Every row gives one point. Any point is a mix of the corners, with weights that add up to 1. It lies inside the corners' shape when no weight is negative. Is each point inside? If not, which corners have a negative weight?

Corners:
(1): -0.23 -0.07 -0.05
(2): -0.57 -0.41  0.21
(3): -0.02 -0.29 -0.16
(4): 0.68 0.40 0.04
Points:
-0.48 -0.40  0.10 -> outside (4)
-0.42 -0.28  0.20 -> outside (3)
0.29 0.08 0.06 -> outside (1)
0.11 0.13 0.15 -> outside (3)
-0.29 -0.26  0.06 -> inside
-0.09 -0.02 -0.02 -> inside
-0.18 -0.28 -0.01 -> inside

Corners:
(1): -0.48  0.05 -0.49 -0.14
(2):  0.20 -0.32 -0.12 -0.16
(3):  0.08  0.09 -0.26  0.15
(4):  0.70 -0.01  0.52  0.11
(5):  0.16  0.18 -0.24 -0.24
Points:
-0.28  0.04 -0.37 -0.09 -> inside
-0.05  0.11 -0.30 -0.18 -> inside
0.54 0.13 0.22 0.07 -> outside (1, 2)
 0.07  0.16 -0.18 -0.20 -> outside (2, 3)
0.58 0.14 0.24 0.07 -> outside (1, 2)

Corners:
(1):  0.58  0.21 -0.01  0.33 -0.72  0.13 -0.88  0.11
(2): -0.27  0.39  0.07  0.57  0.36  0.43  0.30 -0.23
(3):  0.14 -0.03  0.01  0.43 -0.05  0.05  0.02 -0.27
(4):  0.33 -0.12  0.15 -0.22 -0.10 -0.48 -0.64  0.14
(5): -0.29 -0.35  0.30 -0.02 -0.08  0.03  0.23 -0.10
(6): -0.14 -0.33  0.22 -0.54  0.37  0.00  0.18 -0.09
(7): -0.17 -0.01  0.00  0.19  0.19  0.59  0.42  0.35
(8): -0.07 -0.39 -0.39  0.16 -0.46  0.04 -0.74 -0.07
(9): -0.08  0.32 -0.24  0.11 -0.05  0.19  0.18  0.11
Points:
-0.03 -0.17  0.06  0.11 -0.06  0.14 -0.10  0.03 -> outside (9)
 0.07 -0.02  0.03  0.07 -0.03  0.00 -0.11  0.01 -> inside
-0.11 -0.05 -0.04  0.17  0.05  0.39  0.14  0.20 -> inside
 0.21  0.13  0.14  0.35 -0.11  0.09 -0.20 -0.02 -> outside (6, 8, 9)

Corners:
(1): -0.44 -0.42 -0.22 -0.57 -0.06 -0.48  0.35  0.24 -0.10
(2): -0.08  0.27  0.47  0.19 -0.52  0.26 -0.21 -0.59  0.27
(3):  0.02 -0.06  0.51  0.27  0.07  0.06 -0.19  0.12  0.12
(4): -0.11 -0.08 -0.04  0.28  0.28  0.37 -0.29 -0.18  0.19
(5):  0.07 -0.41 -0.46  0.20 -0.24  0.19 -0.87 -0.21  0.43
(6): -0.44  0.21 -0.27  0.30  0.04 -0.01  0.55 -0.11 -0.53
(7): -0.28 -0.24 -0.50 -0.77  0.16 -0.43  0.21  0.01 -0.96
(8): -0.09 -0.29  0.10  0.37  0.13 -0.34  0.30 -0.34 -0.12
(9):  0.80  0.13  0.28 -0.02 -0.10  0.24 -0.50 -0.17  0.79
(10): -0.45  0.23 -0.24  0.20  0.14 -0.23  0.22 -0.23 -0.08
Points:
-0.14 -0.08 -0.08  0.08 -0.01 -0.06  0.05 -0.17  0.13 -> outside (3, 7)
-0.36 -0.05 -0.23 -0.18  0.00 -0.16  0.08 -0.07 -0.30 -> outside (8, 9)
 0.06 -0.17 -0.02 -0.17 -0.06 -0.05 -0.09 -0.04  0.09 -> outside (10)
-0.17 -0.22 -0.16 -0.25 -0.05 -0.24  0.03 -0.07  0.03 -> outside (3, 6)
-0.24 -0.25 -0.09 -0.13  0.02 -0.22  0.14 -0.03 -0.05 -> inside
 0.13 -0.26 -0.31 -0.05 -0.03 -0.02 -0.45 -0.16  0.28 -> outside (2, 3, 6)
-0.21 -0.26 -0.18 -0.15 -0.21 -0.23  0.03 -0.07  0.20 -> outside (3, 4, 7)
-0.10  0.03  0.07  0.06 -0.03 -0.04 -0.05 -0.15  0.06 -> inside
-0.10 -0.13 -0.16  0.02 -0.14  0.01 -0.23 -0.19  0.04 -> inside

Corners:
(1):  0.25  0.08 -0.33 -0.18  0.20 -0.35  0.26 -0.55  0.24  0.51 -0.34
(2):  0.00  0.07  0.33  0.51 -0.08 -0.05 -0.41  0.56  0.03 -0.38 -0.58
(3):  0.12  0.30 -0.10  0.55  0.21  0.22 -0.66 -0.13 -0.03 -0.67 -0.39
(4):  0.13  0.22  0.06 -0.23 -0.35 -0.66  0.02 -0.16 -0.18 -0.01  0.42
(5): -0.09 -0.39 -0.21  0.21 -0.08 -0.03  0.43  0.31 -0.17 -0.22  0.17
(6): -0.45 -0.24 -0.48  0.17  0.16  0.02 -0.02 -0.02 -0.19 -0.10 -0.02
(7): -0.65 -0.06 -0.43  0.13  0.29  0.91  0.34  0.20  0.36 -0.04 -0.10
(8):  0.01 -0.07  0.23 -0.19  0.13 -0.48  0.18 -0.27 -0.43  0.46  0.16
(9):  0.00 -0.03  0.22  0.46  0.27  0.16 -0.90 -0.38  0.49 -0.44 -0.26
(10): -0.21 -0.27 -0.16 -0.29 -0.26 -0.35  0.39 -0.32 -0.32 -0.13 -0.02
(11):  0.06  0.21  0.11  0.23 -0.19 -0.52  0.05 -0.40 -0.16  0.46  0.05
(12): -0.09 -0.11 -0.39 -0.19 -0.27  0.00  0.06  0.00 -0.25  0.47  0.11
Points:
 0.02 -0.05 -0.08  0.01 -0.03 -0.27 -0.02 -0.24 -0.21  0.07  0.05 -> outside (2, 7)
-0.09  0.02 -0.05  0.21  0.12 -0.03 -0.24 -0.11 -0.06 -0.06 -0.22 -> outside (4, 5)
-0.26 -0.03 -0.24  0.04  0.03  0.21  0.11  0.02  0.04  0.02 -0.01 -> inside
-0.14 -0.01 -0.07  0.13  0.03 -0.04  0.04 -0.07  0.02  0.17  0.01 -> outside (3, 10)
-0.09 -0.03 -0.01  0.23  0.03  0.00 -0.09  0.05 -0.01 -0.10 -0.26 -> outside (4)
-0.14 -0.15 -0.40 -0.29 -0.06 -0.24  0.50 -0.26 -0.15  0.48  0.11 -> outside (2, 3, 9)

Corners:
(1): -0.28 -0.14 -0.20 -0.29 -0.26 -0.17 -0.01  0.14 -0.03 -0.08 -0.35  0.17 -0.47  0.41
(2):  0.08 -0.28  0.24  0.31  0.27 -0.22 -0.13  0.04  0.34  0.72  0.56 -0.17 -0.12 -0.55
(3): -0.09  0.12 -0.32 -0.22 -0.25  0.39  0.05  0.18 -0.32 -0.07 -0.25 -0.12 -0.33  0.56
(4): -0.36  0.29  0.04 -0.15  0.02 -0.04 -0.03 -0.08 -0.03 -0.06 -0.19  0.76 -0.14 -0.32
(5):  0.09 -0.32  0.38  0.47  0.50 -0.03  0.58  0.10  0.43  0.07  0.05 -0.53  0.10 -0.38
(6): -0.18  0.06  0.49  0.23 -0.21  0.43 -0.42 -0.06 -0.08  0.08  0.08  0.77  0.14 -0.06
(7):  0.29 -0.21  0.16 -0.27 -0.29  0.17  0.19  0.23 -0.49  0.06 -0.53 -0.06  0.23  0.24
(8):  0.21  0.14 -0.13  0.04 -0.43 -0.02  0.13  0.39 -0.04 -0.20 -0.17 -0.21 -0.39  0.11
(9):  0.06 -0.02 -0.19 -0.27 -0.64  0.12 -0.02 -0.21 -0.35 -0.30 -0.62 -0.26 -0.04  0.24
(10):  0.37 -0.31  0.14  0.16  0.32 -0.04  0.16  0.06  0.51  0.12  0.81  0.08  0.04 -0.18
(11): -0.23 -0.08 -0.38 -0.08 -0.15 -0.04 -0.16  0.19 -0.31  0.07 -0.22  0.01  0.40  0.21
(12): -0.06  0.34 -0.26 -0.27 -0.44 -0.22 -0.10  0.12 -0.23  0.20 -0.29  0.05 -0.06  0.55
(13):  0.39 -0.38  0.24  0.46  0.68 -0.06 -0.20 -0.14  0.49  0.34  0.32 -0.22  0.10 -0.33
(14):  0.27 -0.46  0.40  0.17  0.24  0.03 -0.05  0.29  0.76  0.46  0.62 -0.27  0.08 -0.45
(15): -0.38  0.14  0.54 -0.19  0.24  0.02 -0.40  0.03 -0.35 -0.10  0.28  0.43 -0.24 -0.26
Points:
 0.00  0.01  0.00 -0.03 -0.10 -0.10 -0.05  0.09  0.00  0.21 -0.02 -0.01 -0.05  0.08 -> inside
-0.07 -0.15  0.24  0.25  0.12 -0.08 -0.11  0.09  0.26  0.12  0.11  0.00 -0.08 -0.37 -> outside (3, 7, 10, 12)
-0.08  0.01  0.23  0.15  0.19  0.03 -0.06  0.08  0.12  0.13  0.25  0.17 -0.01 -0.23 -> outside (1, 7, 9)
-0.01 -0.04  0.09  0.03  0.00  0.02 -0.07  0.12  0.07  0.16  0.08  0.12 -0.04  0.00 -> outside (9)

Corners:
(1): -0.31  0.36 -0.43 -0.17 -0.08 -0.12  0.18 -0.34  0.09 -0.25 -0.31 -0.24 -0.02  0.09  0.33 -0.50  0.01 -0.18
(2): -0.22 -0.01 -0.15 -0.36 -0.23  0.40 -0.21 -0.02  0.18 -0.26 -0.18 -0.02  0.49 -0.08 -0.21 -0.36  0.15  0.10
(3): -0.24  0.13  0.24 -0.45 -0.04 -0.30  0.26 -0.12  0.01 -0.17  0.06  0.17 -0.05  0.18  0.26  0.11  0.30 -0.12
(4):  0.24  0.66  0.19 -0.51 -0.24 -0.32 -0.12 -0.20  0.16 -0.49  0.10  0.16  0.45  0.02  0.07  0.13 -0.21 -0.56
(5):  0.40 -0.52 -0.39  0.50  0.00  0.47 -0.15  0.04 -0.45  0.15 -0.60  0.61 -0.22 -0.21  0.10  0.19 -0.25  0.58
(6): -0.21  0.48 -0.47 -0.19 -0.50 -0.30  0.05  0.22 -0.05 -0.24  0.04 -0.28 -0.03  0.40 -0.33  0.54 -0.29  0.08
(7):  0.12  0.16  0.51  0.85 -0.21  0.51  0.37  0.21 -0.57 -0.18 -0.11  0.44 -0.33  0.24  0.28  0.25 -0.53  0.27
(8):  0.10 -0.27  0.32  0.25 -0.49  0.24 -0.18  0.32 -0.66  0.04 -0.14  0.10 -0.39 -0.24  0.34  0.00 -0.52 -0.27
(9):  0.87 -0.44  0.13  0.49  0.14 -0.02 -0.44 -0.19 -0.70  0.48 -0.24  0.52  0.04  0.13  0.36 -0.39 -0.06  0.30
(10): -0.04  0.39 -0.27 -0.58 -0.23  0.02 -0.01 -0.08  0.02 -0.13 -0.16 -0.61  0.32 -0.07  0.09 -0.13  0.47  0.11
(11): -0.31  0.32 -0.34 -0.36  0.02  0.27 -0.03  0.31  0.25 -0.04  0.15 -0.31 -0.07  0.47 -0.03  0.06 -0.45 -0.46
(12): -0.16  0.19 -0.05 -0.40  0.10  0.10 -0.41 -0.05 -0.08 -0.29 -0.27 -0.14 -0.21 -0.12 -0.21 -0.38  0.34  0.04
(13):  0.05  0.31  0.09 -0.16 -0.18 -0.14  0.66  0.01 -0.25  0.09 -0.04 -0.01 -0.25  0.20 -0.66  0.19 -0.36 -0.20
(14):  0.02  0.36 -0.10 -0.61 -0.45  0.08 -0.04 -0.31  0.37  0.01  0.41 -0.45 -0.01 -0.18 -0.25 -0.21  0.04  0.10
(15):  0.00  0.38  0.30  0.58 -0.31 -0.35  0.29  0.16 -0.06 -0.10  0.06 -0.28 -0.13  0.13 -0.43  0.52 -0.27 -0.36
(16): -0.11  0.44 -0.26 -0.47  0.09 -0.30  0.18  0.23  0.09  0.01  0.31 -0.26  0.02 -0.37 -0.03 -0.20 -0.46  0.09
(17):  0.10  0.42 -0.22 -0.14 -0.19 -0.35  0.35  0.12 -0.26 -0.30  0.55  0.05  0.10  0.06 -0.17  0.31  0.06 -0.75
(18): -0.14  0.71 -0.23 -0.40 -0.22  0.21 -0.22 -0.27 -0.08  0.04 -0.18  0.28  0.35  0.15  0.03 -0.13  0.73 -0.04
(19):  0.39  0.17  0.04  0.83 -0.63 -0.03  0.28  0.68 -0.24 -0.14 -0.25  0.21 -0.17 -0.05 -0.14  0.02 -0.10 -0.28
Points:
-0.13  0.37 -0.11 -0.04 -0.18  0.04  0.14  0.15 -0.03 -0.16 -0.10 -0.02  0.00  0.11 -0.09  0.09 -0.14 -0.01 -> outside (8, 9, 14, 17)
 0.00  0.18 -0.08 -0.04 -0.01  0.11  0.03 -0.02 -0.19 -0.06 -0.12  0.01 -0.01  0.09  0.01 -0.11 -0.16 -0.11 -> outside (3, 6, 14, 19)
 0.01  0.30 -0.10 -0.10 -0.15 -0.03  0.07  0.03 -0.06 -0.11 -0.04 -0.07  0.03  0.09 -0.07  0.01 -0.01 -0.07 -> outside (8)
 0.00  0.16  0.05 -0.06 -0.15  0.11 -0.17  0.04 -0.14 -0.11  0.03  0.06 -0.05  0.02 -0.03  0.06 -0.12 -0.01 -> outside (1, 10, 13, 19)
-0.04  0.33  0.04 -0.06 -0.21 -0.05  0.05  0.02 -0.11 -0.13  0.01  0.01 -0.02  0.09 -0.03 -0.04 -0.02 -0.19 -> outside (5, 10)
-0.14  0.27 -0.13 -0.31 -0.22  0.11  0.04  0.02  0.03 -0.17 -0.11 -0.07  0.05  0.05 -0.06 -0.07 -0.06 -0.06 -> outside (9, 15, 17)

Corners:
(1):  0.13 -0.25  0.16 -0.30 -0.41  0.03  0.34 -0.17  0.10 -0.03  0.10 -0.01  0.11 -0.12 -0.26 -0.25  0.31  0.19  0.48 -0.11
(2): -0.07  0.36 -0.17  0.15  0.17 -0.05 -0.47 -0.46  0.30 -0.64  0.00  0.26  0.13  0.55 -0.63  0.39  0.36 -0.32 -0.42  0.34
(3):  0.33 -0.03  0.15 -0.70 -0.48  0.07 -0.04  0.14  0.04  0.01  0.18  0.03 -0.29 -0.28  0.46 -0.38 -0.40  0.71  0.06 -0.18
(4): -0.10  0.62  0.16 -0.29  0.00 -0.17 -0.20 -0.33  0.19 -0.51  0.10 -0.30  0.13 -0.08 -0.15  0.20  0.53  0.06  0.40  0.03
(5): -0.50  0.55 -0.57  0.27  0.41  0.05 -0.11 -0.20  0.04 -0.40 -0.24  0.38  0.05  0.64 -0.61  0.58  0.34 -0.57 -0.21 -0.11
(6):  0.43 -0.17  0.08 -0.17 -0.44  0.21  0.08  0.19  0.03  0.21  0.33 -0.05  0.36  0.13  0.40  0.49  0.32  0.30  0.15  0.23
(7):  0.12 -0.03  0.26 -0.52 -0.56  0.26  0.22  0.25  0.10 -0.05  0.04  0.09 -0.06 -0.31 -0.06  0.03  0.02  0.09  0.54 -0.20
(8):  0.15  0.30 -0.36  0.54  0.57 -0.02 -0.58  0.09 -0.57  0.16 -0.41  0.41  0.19 -0.28  0.07  0.05 -0.25 -0.30 -0.31  0.20
(9): -0.29  0.30 -0.11  0.44  0.22  0.21 -0.08 -0.47  0.07 -0.50  0.10  0.63  0.06  0.44  0.02  0.48  0.30 -0.15  0.01  0.28
(10): -0.01  0.45 -0.28  0.57  0.23  0.10  0.27  0.34 -0.18 -0.04 -0.49  0.50 -0.55 -0.20 -0.43 -0.16 -0.20 -0.34 -0.34  0.54
(11): -0.08 -0.21  0.58 -0.67 -0.14  0.07  0.24  0.26  0.25  0.04 -0.18  0.17 -0.03 -0.28  0.38 -0.15  0.40  0.15  0.19  0.00
(12):  0.70 -0.27  0.05 -0.55  0.25  0.08  0.36  0.03 -0.41  0.13  0.09  0.32 -0.27  0.07  0.57 -0.53 -0.24 -0.24  0.37  0.10
(13): -0.57  0.52 -0.50  0.41  0.35  0.75 -0.19 -0.47  0.10 -0.72 -0.31  0.05  0.14  0.13 -0.18  0.19  0.07 -0.36 -0.10  0.35
(14): -0.05 -0.24 -0.19 -0.16  0.02 -0.04 -0.08 -0.25  0.09 -0.51 -0.09  0.14  0.05 -0.22  0.06  0.58  0.61 -0.09  0.08  0.10
(15):  0.11 -0.21  0.11 -0.79 -0.52  0.08 -0.15  0.42  0.33  0.15  0.29  0.10 -0.08 -0.09  0.45 -0.58  0.28 -0.04  0.09  0.16
(16):  0.19 -0.23  0.28 -0.25 -0.47  0.35 -0.07  0.15  0.06  0.28  0.13  0.17 -0.21 -0.27  0.15 -0.03  0.27  0.23 -0.23 -0.26
(17):  0.25 -0.40  0.30 -0.32 -0.23  0.17 -0.35  0.20  0.29  0.20  0.26 -0.01 -0.12 -0.32 -0.28 -0.22  0.12  0.55  0.48 -0.06
(18):  0.05 -0.06 -0.17 -0.75 -0.19 -0.17 -0.23  0.50 -0.04 -0.34  0.41  0.23  0.13 -0.24 -0.09 -0.20  0.48  0.43 -0.21 -0.15
(19):  0.35 -0.22  0.06 -0.66 -0.25  0.13  0.08  0.24  0.20  0.78  0.59  0.35 -0.17 -0.38 -0.12 -0.28 -0.12  0.01  0.30 -0.29
(20):  0.12 -0.34  0.14 -0.32  0.06 -0.02  0.53 -0.02 -0.35 -0.03  0.26  0.04 -0.31  0.25  0.33  0.13 -0.43 -0.26 -0.08 -0.27
(21): -0.11  0.55 -0.08  0.10 -0.13  0.12 -0.25  0.18 -0.56  0.57 -0.18  0.38 -0.19  0.22 -0.30 -0.07 -0.21  0.22 -0.03  0.69
Points:
 0.05  0.11 -0.06 -0.08 -0.06  0.13 -0.06 -0.01 -0.04 -0.04  0.07  0.24 -0.04  0.04 -0.03  0.06  0.08  0.01  0.05  0.14 -> outside (11)
 0.09  0.02  0.01 -0.24 -0.07  0.08 -0.04  0.03  0.00 -0.10  0.06  0.14 -0.02 -0.09  0.04 -0.05  0.09  0.06  0.13  0.12 -> outside (5, 16)
 0.13 -0.01  0.14 -0.27 -0.18  0.04 -0.02  0.08  0.02 -0.04  0.04  0.13 -0.07 -0.09  0.06  0.02  0.21  0.11  0.07  0.02 -> outside (13, 19)
 0.06  0.19  0.12  0.05 -0.11  0.02 -0.20 -0.02 -0.02 -0.10 -0.08  0.13 -0.04 -0.01 -0.07  0.34  0.11  0.18 -0.06  0.08 -> outside (1, 12, 13, 15, 18, 19)
-0.10  0.08  0.01 -0.19 -0.02  0.18 -0.07 -0.16  0.14 -0.26  0.15  0.20  0.05  0.13 -0.11  0.31  0.36 -0.04  0.06  0.01 -> outside (1, 3, 8, 10, 15)
 0.01  0.07 -0.10 -0.10 -0.04  0.14 -0.05 -0.01 -0.01 -0.10  0.03  0.18 -0.05  0.00 -0.09  0.04  0.10 -0.04  0.04  0.08 -> outside (11)
 0.14 -0.12 -0.02 -0.35 -0.14  0.13  0.02  0.16  0.06 -0.05  0.08  0.15 -0.08 -0.15  0.04 -0.12  0.08  0.03  0.00 -0.07 -> outside (4, 9, 21)
 0.12 -0.03  0.11 -0.34 -0.14 -0.02 -0.08  0.31 -0.09  0.05  0.01  0.11 -0.11 -0.22  0.06 -0.02  0.27  0.14  0.04  0.06 -> outside (1, 2, 3, 9, 13, 19)
